Rows are points. Before rounding, the points of a table are all equally far from one centre. They may lie mostly on one side of it. Write the centre, to within rounding.

Points, 5 rows:
[[-3.8  2.4]
 [ 1.6 -0.4]
 [-3.5  7.0]
 [-2.9  1.1]
 [-3.2  1.4]]
Centre: [0.8 4.5]

Points:
[[ 5.4 -2.2 -2.4  1.2 -6.7  1.1 -1.7 -0.7  2.2]
 [ 1.8  0.3 -1.4  2.2 -7.5 -2.1  0.5 -2.1  4.5]
 [ 4.5 -0.5 -3.6  2.8 -7.2 -0.6 -1.7 -2.2  1.9]
 [ 3.8 -0.9 -4.2  0.7 -8.6 -0.4  0.1 -1.7  3.0]
 [ 2.7 -2.4 -3.2  1.3 -8.2 -1.0  0.3 -1.1  0.6]
 [ 1.1 -2.3 -3.7  5.0 -5.7  0.4  2.1 -0.6  2.8]
 [ 2.6 -3.3 -2.5  1.3 -8.0  0.8  0.5 -2.3  1.3]
 [ 5.4 -1.8 -1.9  1.5 -4.5  3.2  1.2 -0.8 -0.2]
 [ 4.2  0.7 -3.1  3.3 -6.6  1.8 -1.6 -3.7  3.0]
 [ 5.2 -1.2 -2.6  1.9 -6.9  2.5 -0.2  0.6  2.9]
 [ 1.8 -1.0 -2.9  0.2 -9.4  0.2  0.0 -2.0  1.7]
 [ 5.0  0.2 -2.7  1.6 -7.5  0.6  0.0 -2.4  4.3]]
Centre: [ 1.3  0.2 -3.1  0.5 -3.7  0.9  0.1 -1.1  2.1]

Points, 23 rows:
[[ 0.5 -6.0  0.7  2.7 -0.6 -1.1  0.4 -2.3 -5.7  1.8  0.0 -5.7 -1.0  2.2
  -0.1  8.1  0.3  6.0  0.0 -3.3]
 [-1.2 -4.0  3.1  1.4 -0.1  1.4  0.3 -3.1 -3.6  0.4 -0.4 -5.7 -2.3  2.8
  -2.0  8.9  2.6  1.2  1.4 -2.4]
 [-2.3 -4.8  3.4  2.3  0.3 -1.0  2.3 -3.2 -3.1 -0.8 -2.9 -2.9  1.9  4.6
   1.8  6.9  2.4  0.1  1.4 -1.6]
 [-1.7 -5.6  4.7  2.8  0.5  0.9  2.5 -3.3 -4.3 -0.7  0.4 -4.5 -2.2  3.8
   1.5  6.9 -0.7  5.2  0.1 -4.8]
 [ 0.2 -2.6  2.0  1.7 -1.9  3.0 -1.0 -5.1 -4.3  1.7  0.7 -3.2  1.2 -1.8
  -2.0  7.8  4.9  2.0  0.2 -4.1]
 [ 0.6 -5.2  3.0  1.9  1.1 -1.1  3.9 -2.8 -6.2  0.3 -4.2 -4.7 -1.5  0.8
  -1.2  5.4  0.5  1.8  1.9 -4.9]
 [-0.7 -3.3  3.1  1.1  1.9 -2.2 -2.6 -3.2 -6.2 -2.2 -0.9 -3.7 -0.3 -0.4
  -2.1  7.0  2.9  5.9 -1.3 -4.6]
 [ 0.2 -6.1  1.7  2.3 -2.4 -2.2  3.4 -5.9 -4.5 -3.6  1.7 -2.9  1.4  3.6
   1.6  6.3  1.3  7.0  0.6 -4.5]
 [-2.2 -3.1  2.7  2.8 -0.9 -0.3 -0.9 -3.1 -4.6  0.7 -1.3 -2.2  0.2 -2.4
   0.6  5.8  6.9  3.4 -1.7 -7.6]
 [ 2.8 -4.2  1.4 -0.1  1.2 -0.9 -2.8 -4.1 -2.8 -3.5  2.2 -4.0  1.2 -2.6
  -0.1  7.5  4.1  3.6  1.7 -5.5]
 [-3.0 -5.2  0.8 -0.6 -0.7 -1.0  0.2 -3.3 -7.9  2.6  3.5 -5.0 -0.2 -1.2
   0.8  5.6  3.0  5.9  2.2 -2.9]
 [-2.8 -4.8  2.6 -0.3 -1.4 -1.7 -4.3 -4.8 -5.2 -1.4  2.3 -1.6  1.7  0.3
   2.1  4.9  5.0  2.6 -0.1 -4.3]
 [-2.0 -1.9 -0.2  5.5  0.6 -1.9  0.3 -0.5 -2.8 -1.6  0.3 -3.9 -1.1  0.5
   2.7  6.4  1.4  1.9  5.6 -4.1]
 [-1.0 -2.5  3.3  2.1 -1.9 -4.5  1.2 -2.6 -4.4 -0.3 -2.2 -4.3  0.3  1.9
  -2.1  8.7  1.3  5.6 -0.4 -4.1]
 [-2.1 -3.2  0.3  0.7  1.5 -0.9 -2.0 -1.6 -3.5 -0.9 -1.8 -2.9 -0.4  0.5
  -1.0  6.4  2.7  3.0  6.9 -5.3]
 [-0.6 -3.8  1.4  0.1 -0.5  2.7 -1.1 -3.1 -6.4 -2.5  2.6 -4.8 -2.7  0.0
   0.6  6.0  1.4  3.5  3.3 -1.4]
 [-4.1 -4.5  2.0  3.6 -2.6  0.9  2.8 -3.3 -3.7  0.8  0.0 -5.8 -1.2  1.0
   0.0  6.8  2.4  3.4  2.1  0.0]
 [-2.7 -6.0  2.4  1.6 -2.5 -0.2 -1.9  0.0 -6.4 -0.4  3.4 -2.5  0.5  0.4
  -1.4  7.9  2.8  5.3  1.1 -2.6]
 [-2.0 -1.5  0.1 -0.2 -4.3  1.0 -1.8 -2.4 -5.9  2.2  0.8 -4.2  0.6  2.0
   0.5  7.5 -1.0  2.9 -0.4 -6.2]
 [ 1.5 -4.2  1.0  2.1 -1.5  1.4 -1.3 -1.5 -5.1  0.8  0.9 -6.8 -0.2  2.3
  -0.4  7.4  3.3  1.8  1.9 -5.5]
 [-2.1 -7.2  5.5  2.0 -1.8 -3.4  0.6 -3.0 -4.4 -1.4 -0.2 -1.6  1.2  2.8
  -0.8  6.4  2.6 -0.1  0.0 -4.3]
 [-2.1 -3.9  2.4  0.4 -3.6  2.4  2.0 -2.1 -3.9 -1.3  2.8 -7.7  2.7  1.3
   1.6  7.7  3.4  2.3  0.2 -4.3]
 [-1.0 -4.1  0.1  0.7 -0.8 -0.6 -0.4 -2.8 -6.3 -0.7  1.9 -6.2  2.5  0.2
  -0.8  7.8  4.0  4.3  2.5 -7.4]]
Centre: [-1.0 -2.6 -0.6 -0.4  0.3 -1.0  2.9 -1.0 -0.8 -0.5  2.4 -1.6  0.3  0.6
 -1.2  2.0  1.6  2.9 -1.0 -4.1]

Points, 27 rows:
[[ 7.5  2.5  0.4 -2.9 -3.4 -3.0 -3.8 -0.4  0.0  2.3  4.2  1.2  1.6  1.6
   1.1  1.8 -7.2 -6.8  2.0 -1.3 -2.3 -1.7 -3.3  3.4]
 [ 4.2 -1.2  3.7 -4.0 -1.9  0.0 -3.8 -3.4  2.5 -0.4 -0.2  2.0  4.9  2.8
   0.9  2.4 -4.4 -1.5  4.0  6.3 -1.4 -0.3 -0.8  1.4]
 [ 7.0  1.2  4.0 -4.0  2.3 -3.7 -3.1 -0.2 -1.3  4.8  2.6  4.1  3.7 -1.4
   4.8  1.3 -5.4 -2.8  3.3 -1.7  0.6 -1.6  0.4  1.2]
 [ 7.3  0.7  2.3 -0.7 -0.3 -1.9 -3.5 -1.5  0.7  5.7  2.2  0.2  4.2  2.0
   2.8  2.1 -7.6 -1.1  4.4  1.1  3.4 -0.1 -5.4  1.6]
 [ 7.5  1.3  2.8 -0.2 -2.7 -5.3 -0.7 -0.7 -3.9  3.9  5.4  1.0  2.6  5.0
   0.4  2.7 -5.6 -3.5  2.1  1.5  1.2 -0.3 -2.5  3.6]
 [ 7.3  1.9  3.2 -1.9 -3.3 -4.1 -1.3 -0.7  1.0  2.7  5.6 -0.2  2.1  1.0
   0.1 -0.5 -4.7 -4.9  3.9  1.9  0.0 -1.0  0.5  4.0]
 [ 6.3 -0.9  2.9 -1.8 -2.2 -4.3 -3.2 -1.5 -4.7  2.1  0.6 -0.3  3.3 -2.4
   1.3  2.0 -2.2 -1.5  5.1  2.8 -4.9  1.4 -2.0 -0.7]
 [ 6.0  1.4  0.8 -2.9 -1.4 -4.1 -2.2 -2.1 -1.8  3.7  2.5  2.9  3.1  0.6
   5.5  2.8 -7.4 -2.6  4.7 -1.4  2.9 -2.6 -4.1  3.9]
 [ 6.6 -2.3  0.8 -2.3  1.8 -0.5 -5.1  2.9 -2.4  2.1  4.4 -0.1  5.0 -2.6
   1.4  3.8 -5.5 -3.9  3.9 -2.0  0.4  2.7 -2.4  1.0]
 [ 7.4 -5.1  3.3 -4.1  3.3 -4.8 -3.6  0.7  2.1 -2.4  3.9 -1.0 -0.2  0.3
   4.2  2.1 -5.5 -2.4  4.2  0.5  0.5 -0.2 -2.4  6.2]
 [ 7.8 -0.4  4.4 -2.8 -1.5 -2.6 -2.9 -1.0 -4.4  1.6  3.4 -0.8  3.2  1.0
   4.2 -0.1 -4.4 -4.1  5.2  1.7  2.6  1.7 -3.7  3.4]
 [ 6.1 -0.4  2.2 -2.8 -2.5 -4.6 -3.3 -2.2  0.7  4.6 -2.2  2.3  0.9  0.3
   0.3  2.5 -7.5 -2.4  3.8 -2.1 -0.6  1.4 -3.0  0.1]
 [ 8.1 -0.2  2.7 -4.0 -0.9 -4.0 -2.4 -2.5  2.4  3.1  2.5  0.4  3.9  0.8
   2.6  1.8 -4.5 -3.7  5.3  0.4  0.9 -0.5 -4.9  0.8]
 [ 4.5  0.9  2.8 -5.1 -2.4 -3.3 -4.4 -4.4 -1.6  2.6 -1.3  0.8  4.8  0.8
   5.1  2.4 -1.4 -2.6  1.5  4.6  0.9 -1.4 -1.3  1.1]
 [10.1 -0.4  2.5  0.5 -1.4 -3.1 -3.5 -0.1 -1.7  1.1  2.6  3.1  3.6 -0.5
   2.0  2.1 -5.8 -4.8  0.5  2.4  1.9  2.7 -2.9  3.7]
 [ 7.8 -3.1  2.6 -4.8  4.2 -4.0 -0.5  2.3 -2.8 -1.4  2.3  1.6  3.6  3.7
   3.2  3.0 -2.8 -2.0  6.9  1.6  2.7  2.4  0.3  4.3]
 [ 7.7 -1.5  2.0 -0.7  0.3 -2.3 -3.2  1.1  0.2  3.7  3.3  2.5  6.2  1.3
   2.3  0.7 -5.4 -4.0  1.5 -0.8  0.9  2.5  0.4  5.7]
 [ 6.3  1.2  2.7 -1.3 -0.2 -3.3 -5.0 -2.8  0.6  0.7  3.1  3.4  3.5 -0.4
  -0.8  3.2 -7.6 -3.3  4.1 -1.2  3.1 -2.2 -3.4  4.1]
 [ 8.7 -3.6  2.0 -2.9  0.4 -1.7  3.2 -2.2 -3.3  3.0  2.1  0.1  2.2  1.4
   2.5  3.4 -3.6 -2.7  3.6 -0.4  1.0  1.6  1.5  5.7]
 [ 7.5 -2.1  1.5 -3.0 -1.0 -2.0 -5.1 -1.4  1.9  2.9  3.4  0.7  4.1  3.0
   5.1  0.9 -5.2 -4.5  0.5  3.0 -3.0  3.9 -1.5  4.5]
 [ 3.4 -5.0  1.7 -4.7 -1.3 -4.4 -3.3 -4.7 -1.6  3.8  0.7  1.4  1.5 -0.2
   3.9  0.3 -7.6 -2.2  3.2  3.2  0.4 -1.3 -1.6  0.9]
 [ 5.8 -3.9  2.3 -2.3 -2.8 -0.9 -5.2 -2.7 -1.9 -0.2  0.7  2.0  1.7  1.5
   7.0  6.1 -3.7  1.3  4.5 -0.6 -2.2 -2.8  1.1  1.0]
 [ 7.7 -1.2  1.1 -4.3 -0.5 -5.6  0.8 -1.4 -2.8  1.4  5.6  2.7  1.2 -2.1
   1.6  2.2 -4.5 -4.1  5.5 -0.3  1.1  1.4 -2.0  1.5]
 [ 7.6 -3.9  2.2 -0.6 -1.2 -2.2 -2.9 -3.9 -4.6  2.6  4.3 -1.5  5.0  1.9
   2.9  3.1 -7.0 -2.0  3.0  0.7  1.1  0.1  0.5  3.1]
 [ 7.4 -1.6  0.9 -2.4 -1.2 -3.2 -4.3 -1.7  0.0  3.8  1.7  5.6 -1.6  2.7
   1.1  2.0 -8.2 -3.3  5.6  1.2  1.4 -3.0 -4.5  3.5]
 [ 7.7 -2.4  2.1 -3.3  1.2 -4.0 -4.0 -3.7  3.2  3.9 -0.8  1.0  0.2  0.9
   1.2  4.0 -8.0 -2.4  4.8 -0.9 -0.6 -0.1 -2.2  5.9]
 [ 5.3 -4.5  3.5 -3.4 -1.4 -4.5 -6.1 -0.9 -2.0  1.6  1.7 -0.1  4.3  0.0
   2.6  1.1 -2.2 -2.5  4.7  2.6 -1.2  0.8 -4.5  2.9]]
Centre: [ 3.7  0.7 -1.3 -0.3  2.9 -1.7 -3.1 -0.9 -1.3  0.3  1.3  0.3 -1.4  2.4
  2.5  2.4 -3.0 -1.6  2.5  1.5 -0.3  0.2 -0.5  2.0]

Points, 29 rows:
[[-0.8 -1.8  2.3  0.3 -1.9 -1.4 -2.1  0.4  2.4 -3.2 -3.5  8.2 -4.1  1.3
   0.5 -2.0 -3.3  6.6  4.4 -2.3 -7.5  1.2  0.0  2.1]
 [-0.6 -0.3  3.9 -1.4 -0.6  0.9  0.0 -2.1  0.0 -0.9 -3.0  4.7 -1.6  2.5
   1.7 -4.8  1.2  0.4  2.5 -4.3 -8.8  0.3 -1.8  1.8]
 [ 0.2 -3.8  2.4 -0.4 -2.4  2.7 -2.3 -1.9 -1.2 -1.5 -0.7  8.5 -3.5  0.7
  -1.7 -3.2 -4.8  3.7  3.9 -0.1 -5.9 -0.5 -0.4  0.3]
 [-3.9  1.5  1.8  0.7 -0.6  1.6  0.2  0.5  2.4 -2.4 -3.1  6.5 -4.9  0.0
  -0.5 -2.7 -2.4  5.5  6.6 -2.3 -7.8 -1.1 -2.7  4.7]
 [ 0.3  0.6  5.2  0.4 -1.7  0.1 -0.3 -0.1  2.2 -0.4 -2.5  8.1 -1.8  3.5
  -1.6 -2.5 -1.9  4.5  4.2  0.6 -7.0 -0.8 -1.5  4.8]
 [-3.7 -1.3  0.1 -4.0 -0.7  1.2  0.4 -0.4  0.1  0.7 -4.7  7.7 -4.3  1.2
   2.3 -3.5 -1.5  4.0  4.8 -5.1 -5.8 -0.9  1.7  1.5]
 [ 0.1  1.6 -1.9 -2.1 -3.1 -0.3  0.2 -0.7  1.0 -2.6 -2.4  9.8 -2.7  1.5
   1.3 -2.1 -2.5  3.8  4.6 -1.4 -6.9 -0.8 -1.2  2.4]
 [-2.6 -1.7  0.6  0.7 -1.5 -3.2  1.5 -0.2 -2.0 -0.8 -1.0  3.4 -3.1  2.2
  -0.2 -1.3 -4.1  1.1  6.0 -0.8 -7.0 -0.6 -3.8  0.7]
 [-1.8  3.0  1.7 -1.2 -1.7  3.5 -4.4  0.6  0.3 -0.5 -1.7 11.7  0.1  1.2
  -0.3 -1.1 -2.5  4.7  3.4 -2.4 -6.1 -3.4 -1.3  2.6]
 [-0.6 -0.7 -0.4 -3.7 -2.4  0.9 -0.4 -0.6  1.4 -0.5 -3.1  7.7  0.3  1.5
   0.8 -3.1 -3.7  4.6  5.6 -1.3 -7.4 -3.9 -0.6  3.0]
 [ 0.5 -2.5  0.8 -4.0  0.4  0.7 -1.3  0.3  2.7 -1.0 -2.1  6.8  1.0  1.8
  -0.1 -3.0 -2.3 10.1  3.2 -4.2 -6.1 -2.2 -1.4  3.0]
 [-1.4 -0.6  1.0  1.7 -0.6  1.8  0.8 -1.1 -0.5 -0.9 -4.5  9.3 -0.4  3.9
   2.8 -2.7 -2.1  2.8  1.4 -1.2 -7.2  0.0 -3.2  3.9]
 [-0.7 -1.2 -1.4 -3.0 -2.8  1.6  0.1  0.7 -1.3 -3.1 -1.3  6.9 -0.8  2.2
  -2.2 -3.2 -2.3  4.5  3.8 -0.6 -6.7 -3.0  1.4  2.9]
 [-1.6  0.8  3.6 -0.3 -2.8 -2.0 -2.9  2.4  0.0 -0.7 -2.1  6.6 -4.5 -1.4
  -0.9 -6.5 -3.6  4.8  1.0 -3.7 -5.8  0.2 -2.2  1.3]
 [-2.5 -2.2 -0.1  2.8 -0.8 -0.6  0.8  0.4  3.7 -0.5 -1.4  8.7  0.4  0.4
  -1.0 -2.1 -4.7  5.3  3.3 -2.1 -4.1 -2.9  1.9  3.5]
 [-0.6  1.9  0.6  1.0 -2.2  1.2  1.4  0.0  1.0 -2.2 -2.3  5.8 -6.9  3.2
   0.8 -1.1 -3.9  8.3  2.3 -3.2 -6.3 -1.9 -2.6  4.6]
 [-0.1  3.8  2.9 -1.6 -1.1  3.8 -3.8 -1.8  1.0 -1.9 -3.6  6.3 -4.9  1.7
  -0.5 -3.5 -2.6  1.6  4.6  0.3 -6.8  0.0 -1.2  2.0]
 [ 1.1  1.0  1.3 -2.6  1.1  0.5  0.1 -1.9  3.3 -4.5  0.8  7.0 -1.6  2.1
   2.5 -2.8 -2.5  8.7  5.4 -2.5 -7.0 -0.3 -1.9  1.6]
 [ 0.0 -2.0 -0.3  0.3 -1.7  0.3 -2.9 -0.9  0.5 -0.8 -1.4  7.0 -4.3  1.5
   2.0 -3.9 -5.7  5.9  2.4 -4.5 -2.5 -3.5  0.0  5.6]
 [-0.4  0.4  2.9  0.0 -0.7  0.0 -1.6 -1.9 -2.9  0.8 -3.9  9.0 -2.4  0.1
   2.5 -0.2 -5.7  4.5  7.6 -2.7 -7.3 -0.7 -3.7  2.0]
 [-1.5 -1.0  2.1  1.3  1.9 -1.5  0.2  0.8 -0.4 -1.3 -2.3  6.1 -6.7  2.6
   2.4 -4.2 -2.9  4.8  6.2 -1.9 -4.7 -2.2 -1.6 -0.6]
 [-2.1  0.5 -0.1  1.4 -1.5  0.3 -0.9  2.8  1.1 -3.6 -2.7  8.7 -1.0  1.1
   0.4 -2.9 -5.0  4.5  3.8 -3.7 -8.1 -1.0  1.0  2.3]
 [ 1.0  0.2  2.6 -1.9 -1.9 -1.2 -0.3  0.0 -0.4 -0.9 -2.1  8.1 -3.4  2.5
  -0.8 -2.3 -3.8  6.1  6.7 -2.5 -5.4 -4.3 -2.8  2.6]
 [-1.8  1.4 -0.3  1.7 -2.0  4.2 -1.5 -2.5  0.9 -1.6 -0.4  7.4 -1.6  3.0
   1.7 -4.1 -2.2  6.3  4.5 -2.9 -7.3  1.1 -4.5  0.9]
 [-2.9 -0.2  3.7 -0.6 -2.8 -2.0 -1.2 -1.0  2.1 -4.5 -1.3  7.5 -3.3  1.2
  -0.6 -4.5 -1.6  5.2  4.0 -2.9 -4.9 -1.2 -2.2  1.7]
 [-4.0  0.5  3.7 -0.7 -2.8 -2.6  1.7 -3.2 -2.1 -1.3 -2.5  8.0 -3.4  2.3
   0.9 -2.5 -2.8  6.1  4.2 -1.9 -3.6 -4.0 -1.3  1.5]
 [-0.5  0.6  2.5 -0.7 -3.0  2.5 -1.4 -1.2 -1.2 -2.6 -1.9 10.0 -2.1  1.2
   1.7 -0.8 -5.7  3.1  5.2 -2.2 -7.1  1.5 -2.0  4.3]
 [-2.1  0.9  0.5  0.2 -2.9  2.5  1.3 -2.7 -1.4 -1.4 -1.2  8.7 -6.6  1.5
  -1.1 -1.7 -5.2  5.0  4.7 -1.1 -4.5 -1.8 -1.5  2.7]
 [-2.4 -2.2  3.4  0.3  0.5  4.0  1.1 -0.3 -0.7  0.4 -3.1  7.3 -0.7  1.6
  -0.8 -3.0 -1.6  5.7  6.0 -4.3 -8.1 -2.0 -4.0  3.2]]
Centre: [-1.1  1.5  1.8 -0.5  1.2  1.2 -0.8 -0.5 -0.9  0.3 -0.9  3.7 -1.1 -0.7
  0.9  0.3 -2.3  4.9  1.8 -2.4 -3.4  0.0 -0.8  1.7]
